Rows are points. The points of each table are mixes of a few directions, plus a little noise. How many directions does each table use, and how many do they share? Where both have some left over, give the other angles between the two spaces (their principal angles), to ten degrees, smallest first.
In the rows, 128 means zero.

First (4 x 3):
[[200 102 146]
 [ 43 158 107]
 [190 106 144]
 [ 79 146 116]]
Second:
[[ 62 138 159]
 [187 108 136]
 [179 136  47]
 [ 83 129 169]]
Directions: first 1, second 2, shared 1

First, 9 rows:
[[116 121 120 125 121 133]
 [158 147 158 129 153 113]
 [181 167 201 117 184  96]
 [174 118  11 238  71 142]
 [ 97 114 122 110 117 138]
 [106 117 118 119 117 136]
 [ 99 112 108 121 109 141]
 [ 88 118 153  83 133 133]
 [132 138 161 109 148 119]]
Second:
[[139 108 145 131 155 145]
 [ 77 229  44 110   7  52]
 [138 118 142 136 158 147]
 [124  95 133 107  99 110]
 [136 120 139 135 153 145]
 [141 113 147 138 164 151]
 [128 130 127 128 126 128]
 [141 114 147 138 164 150]]
Directions: first 2, second 2, shared 0; angles 60, 70

First:
[[ 52 130 115  95 153  97 149 132  81]
 [208 158 186 115 103 185 110 120 186]
 [151  95  70 194  53 123 183 115 106]
 [105  67  93 231 101 120 181 141 102]
 [146 142 142  75 152 109  46 160 178]
 [153  84  61 214  87 113 158 115 109]
 [ 57 147  94  60 168  80 124 117  73]
 [179 140 205 127  99 189 124 148 194]
 [148 158 190  85 137 161 107 136 166]
 [ 83 157 124  82 227 107  98  97  84]]
Second:
[[115 155  85  83 148 167 129 165 161]
 [130 127 167 190  73 151 108 206 136]
 [109 121 173 101 110 152 115  85  59]
 [182 178  65 131 128 120  49 134 112]
 [142  39 193 147  51 221 132 121 133]
 [ 96 119 146 149 162  60 191 122 148]
 [ 66 203 106  80 187  92 153 162 119]
 [183  83  88 144 166  60 146  30 155]]
Directions: first 5, second 5, shared 2; angles 60, 60, 90

First, 11 rows:
[[136 144 164  64 220 108 119 180  90 105  72 118]
 [182  83 110 117 151 102  81 139 122 101 165 135]
 [128 124 117 134 151 127 184 163 142 147 115  93]
 [126 163 125 115  24 170  78  46  94 147 158 174]
 [130 100 132 140 140  98 177 157 165 120 137 111]
 [ 84 166 131 147 119 158 162 122 129 156  95 117]
 [149 130  86 143 126 159  82 107 105 146 144 127]
 [129 128 137 118 130 122 144 136 131 127 124 124]
 [109 139 119 147 107 142 186 133 147 155 122 108]
 [132  95 159 126 146  83  78 124 143  74 144 161]
 [104 135 129 156  92 140 115  97 141 131 137 144]]
Second:
[[130  97 146  64 176 113 120 145 133 115 114 126]
 [127 134 124 141 118 131 130 124 127 130 131 129]
 [131  96 146  62 177 113 119 145 133 116 114 126]
 [131  97 146  64 175 114 119 144 133 115 114 126]
 [130  98 146  65 174 114 119 144 133 116 114 126]
 [123 186  94 249  39 155 144  97 119 151 154 131]
 [126 148 117 169  98 137 133 118 125 136 137 129]
 [125 168 105 211  67 147 139 107 122 144 146 130]]
Directions: first 5, second 1, shared 0; angles 30

First (10 x 18):
[[139 142 127 125 104 160 126 144 101 125 153  95 148 123 141 158  80 125]
 [106 112 135 135 171 134 138 156 114 145 153 109 114 122 119 197  71  86]
 [ 93  96 138 138 201 109 143 149 132 151 140 132  95 125 106 191  95  77]
 [121 117 129 131 144  96 129 106 157 128 100 162 110 133 117  88 184 140]
 [112 115 132 132 158 117 135 134 133 137 130 134 114 127 118 151 120 109]
 [120 123 130 131 141 135 133 142 118 134 140 115 126 125 127 160  98 110]
 [ 94  88 136 137 200  60 139 104 182 142  85 192  77 135  93  96 206 118]
 [188 179 111 111   7 156 103  89 125  90 105 126 182 136 166  18 191 213]
 [142 142 125 124 102 146 123 132 113 122 139 113 145 126 141 129 112 137]
 [166 165 117 117  52 165 114 122 108 108 134 103 170 127 156  94 125 167]]
Second, 9 rows:
[[ 84  65 132 110 193 120 153 136 141 131 149 151 116  98  64 161  67  96]
 [122 146 135 160 146 144 135 117 139 103 126 129 147 155 161 110 164 152]
 [186 134 100  87  19 196 156 138  98 111 149  90 150 109 105 114  66 117]
 [142 108 125 120 133 125 126 119 127 130 106 138 133 128 113  91 139 141]
 [126 150 129 103  90  79  77 111 133 142 116 148 131 106 136 102 159 166]
 [167 183 131 138  91 130  76 158  72 164 126  70 135 141 193 171 111 126]
 [113  97 118 103 125 101 169 135 158 149 131 151  59 108  67 160 121  58]
 [133 136 140 158 166 120 101 116 123 125 100 131 152 155 167  92 174 170]
 [ 79 134 143 172 189 136 158 122 162  96 149 143 129 151 147 150 153 127]]
Directions: first 2, second 6, shared 2

First (9 x 24):
[[146 124 122 128 150 107 105 127 109 103 161 150 127 133 123 148 130 169
  151 187 133 167 158 129]
 [165 147 135 133 140 102  81  97  94  79 167 170 137 126 148 147 114 163
  168 191 127 182 163 123]
 [ 86  85 145 113  70 157 166 129 161 130  54 116 106 111 142  94 132  92
   91  88  86 103 149 131]
 [ 62 160  80 158  67 121 139 128  70 114  93 144 184 109 146 138 116  66
  136  86 151  70  73 128]
 [135  79 154 113 157 145 148 115 192 153 115  63 110 136  98  68 137 108
   81  95  79  82 132  91]
 [164 162 104 151 160 114  92 127  80 112 158 169 129 142 137 186 108 175
  145 181 173 186 124 138]
 [116  86 150  84 152 133 169 171 200 175 158  75 101 134  76  88 184 137
  136 114 110 102 145 143]
 [180 158 168 113 146 141 116 118 159 145 161 125 116 130 142 118 125 137
  147 113 132 155 130 131]
 [101 151  91 163 110 138 136 138  88 138  83 142 142 130 143 164 104 109
   99  99 163 113  78 135]]
Second:
[[ 85 161 110 108 151 113 110 111  99 149 161 130 125  78  77 110 160 171
  102 165  80  79 160  67]
 [117 130 127 124 165 127 124 133 133  82 135 114 141 154 113 127 110 109
  135 129 118 131 129 120]
 [149  94 131 128 191 111 107 101 142  85 151  92 143 153  99 100 114 127
  117 157  90 119 145  81]
 [ 72 168  94 122 130 136 149 196 104 130 124 152 121 138 108 180 140 141
  141 128 170 145 115 173]
 [ 89 178 147 109 152 147 122 124 136  39 122 117 161 155 130 111  85  59
  150  83  95 121 121 112]
 [196  74 158 139 119 117 109  63 150 147 133 107 128 115 149  80 125 129
  111 136  96 116 142  88]
 [132 111 100 140 103 121 146 164 112 197 127 150  98 114 122 167 165 183
  121 154 177 144 124 168]
 [142 108 126 143 134 139 149 171 146  95 105 126 132 187 149 164 101  99
  155 110 182 177  99 190]
 [171 127 160 138   7 143 137  90 129 230  95 163 102  61 202 111 153 135
  121  89 147 121 119 152]]
Directions: first 6, second 4, shared 2; angles 60, 80
